Each row of a before or after table is a point. The points were changed in one or more steps. Then noise was added and the rows were shuffled. The steps act on how far a point lies along the listed directions, d1 being the first. What was done? A step turns or swaps two directions, mirrors them in a line or flattens them onto one, adds a multiple of one to another, or multiplies one. Angles are multiples of 10 degrees, from the lower direction toward the higher: turns from -170 to 170, lines from 10 to 170 but not 90. Use the fewest steps. Two steps may share a direction if one is a turn and the other turns, adds or multiplies; they go together, in the order done. Otherwise the lowest direction goes first.

Directions:
(1): 48 -39
(2): -39 -48
Before (11 x 2)
-17 33
-18 19
-58 -17
-29 -19
-24 -19
-15 35
2 54
17 -15
12 -5
-10 9
-6 25
After (11 x 2)
-12 55
-18 -16
8 9
32 -18
0 24
7 32
61 -8
27 -12
12 39
-12 -6
11 22
Steps: swap d1 and d2

Directions:
(1): 15 -36 41 26
(2): -60 -8 6 15
(3): -1 -50 -33 -17
(4): -9 -4 33 -52
Before (12 x 4)
17 -25 -10 3
-4 11 -7 -5
23 33 -10 -1
14 19 -3 6
12 1 -16 -9
2 -24 10 -22
8 5 -18 -19
3 -22 -12 -22
-22 -23 1 -29
-14 -20 -16 -6
11 17 17 13
-3 5 60 -23
After (12 x 4)
-4 11 -11 -4
-15 -12 -5 3
7 -47 5 23
-22 28 -10 -9
-4 -50 23 17
27 36 -22 33
-10 -3 -14 6
36 -40 -4 18
17 -39 9 1
19 -37 3 31
-14 36 -4 -5
-38 40 -23 -11
Steps: add 1.5 times d3 to d1; turn d2 and d4 by 160 degrees

Directions:
(1): 25 29 -35 -22 53 1 -13 30
(2): 1 -17 -38 24 -15 -60 18 24
(3): 11 57 7 23 -34 -13 -42 4
(4): 51 -21 -9 -29 -45 21 0 24
(5): -27 30 -49 1 -22 35 34 -9
(6): 6 25 41 14 3 5 50 43
Before (10 x 8)
-5 -13 -13 -14 17 20 -22 -6
30 29 -3 0 13 -11 -5 18
-12 5 1 -3 9 -8 -36 -28
10 3 -2 2 -14 -21 15 26
-1 19 6 8 28 -15 16 22
-12 10 -6 -6 1 3 -2 -33
20 -10 -19 7 37 -53 9 60
-13 -3 28 -3 3 36 -12 -35
-3 9 -12 -15 -5 40 -2 -28
31 -12 0 -17 5 -4 -2 25
After (10 x 8)
58 -23 -4 -28 -33 1 -11 32
13 8 4 -14 5 31 33 11
15 -17 -28 7 17 -57 -55 15
-24 14 36 18 12 22 36 -3
23 -3 -19 -12 -31 -11 -24 4
-24 12 7 0 27 1 22 -24
35 13 1 -12 9 -4 -29 -1
-16 30 1 23 30 -37 -22 -4
-39 -3 24 -1 45 5 7 -28
-1 -16 7 -7 24 13 14 21
Steps: multiply d5 by 0.7; turn d1 and d5 by -30 degrees; turn d3 and d6 by -70 degrees; turn d2 and d6 by -60 degrees; multiply d4 by 2.5

Directions:
(1): 14 15 1 -13 -23 -13 22 22 3 -60 3
(2): -18 12 33 -23 8 -29 -28 -28 -22 -16 -24
Before (11 x 11)
2 -6 -12 4 3 10 7 4 1 6 0
-5 -12 -13 15 8 13 -5 -6 7 32 3
-9 2 7 -2 14 -7 -22 -16 -7 11 -17
4 6 -1 -2 -2 -5 0 0 0 -6 -3
3 0 -7 4 4 2 -1 3 1 6 1
5 2 -3 3 -1 4 6 7 2 -12 0
0 -1 -8 -1 -2 4 6 6 4 0 5
6 2 -8 3 -6 7 12 12 6 -7 10
5 6 2 -7 -4 -8 8 -1 -5 -16 -4
4 -9 -15 10 1 11 1 5 6 15 8
1 3 3 -9 -8 -5 8 5 2 -23 -3
After (11 x 11)
-10 -6 -2 7 20 4 -22 -17 -3 33 -13
7 9 2 -13 -17 -9 17 14 4 -44 -1
-16 -18 -8 18 21 15 -21 -21 2 59 -2
6 7 -3 -3 -9 0 11 12 3 -21 7
1 0 -5 3 6 1 -5 0 -1 9 0
-1 0 -5 -4 -2 0 4 4 2 -4 2
-2 -5 -8 2 6 7 1 -2 -2 8 -4
10 9 0 -8 -11 -9 15 8 -3 -30 -2
-3 -10 -8 7 6 8 -9 -5 1 23 3
5 7 -2 -3 -5 -6 3 3 1 -12 -2
6 5 -1 -1 -5 0 8 9 1 -23 -1
Steps: multiply d1 by 2; multiply d2 by 0.4
